Each row is a point. Any point is a mix of the corners, with weights that add up to 1. It lies inside the corners' shape when no weight is negative. Say inside or outside, and name the corners with a negative weight.
In the rows, zero is written as 128.

Corners:
(1): [82 86]
(2): [141 137]
(3): [125 156]
Points:
[86 99] => outside (2)
[86 91] => inside
[138 130] => outside (3)
[144 168] => outside (1)

Corners:
(1): [ 78 107 170 169 164 156 104 118]
(2): [ 61  97 105 136 130  94 141 119]
(3): [ 75 116 136  89 101 120 170 113]
(4): [ 62 123 102 134  95 144 129 119]
(5): [ 88 148 118 119 156 161 130 174]
(6): [178 219 107 137  91  73 125 161]
(7): [ 81 191  95  97 155 139 145 122]
(8): [238 115 106 140 118 140 107 107]
(9): [ 69  77 151 121 141 140  76 118]
Points:
[114 167 102 139 130 135 128 141] => outside (3, 9)
[ 40 136 107 114  84 112 129 142] => outside (1, 7, 8)
[ 78 105 138 142 161 162  99 127] => outside (3, 6)
[ 71 149 115 118 112 106 161 132] => outside (8, 9)
[ 99 137 118 120 141 143 122 136] => inside
[130 167 115 132 109 102 125 142] => inside
[ 59 120 140 130 142 135 116 125] => outside (8)
[ 94 114 135 135 132 134 109 135] => outside (7)
[173 164 119  90 120 127 130 147] => outside (1, 2, 4)

Corners:
(1): [143 147 114 133  82 123 138 134 157 135 124 132]
(2): [ 91  50 153  71 142 115 131 117 157 129  77  82]
(3): [101 168 130 106 156 134  99 135 111 143 109  67]
(4): [185 163 146  86 119 128 130 139 185 120 153 100]
(5): [109 173 111 199 161 212  92 106 133 101 106 120]
(6): [ 99  90 107  94 214 113 116 127 143  93  85  60]
(7): [135 174 140 107 185 194 157 136 137 113 121 111]
(8): [108 154 180 100 140 152  84 151 112  46  79  87]
(9): [117 159 108 148  83 111 114  97 171  70 156 178]
(10): [114 112 143 125  98 130 132 107 128  82 126  76]
(11): [123 122 104  80  87 135 116 108 139  95 116  92]
(12): [117 120 145 148 181 194  88 154 109 124 133 151]
(13): [154 151 107 166 161 143  97  94 127 167 114 147]
Points:
[116 156 134 139 153 179 110 130 125 116 115 131] => outside (4, 6, 10)
[118 135 121 130 130 141 108 116 140 105 115 110] => outside (7)
[ 85 147 146  95 150 149 112 135 126  75  72  78] => outside (4, 10, 12, 13)
[138 139 119 141 162 143 115 115 148 153 118 135] => outside (8, 10, 11)
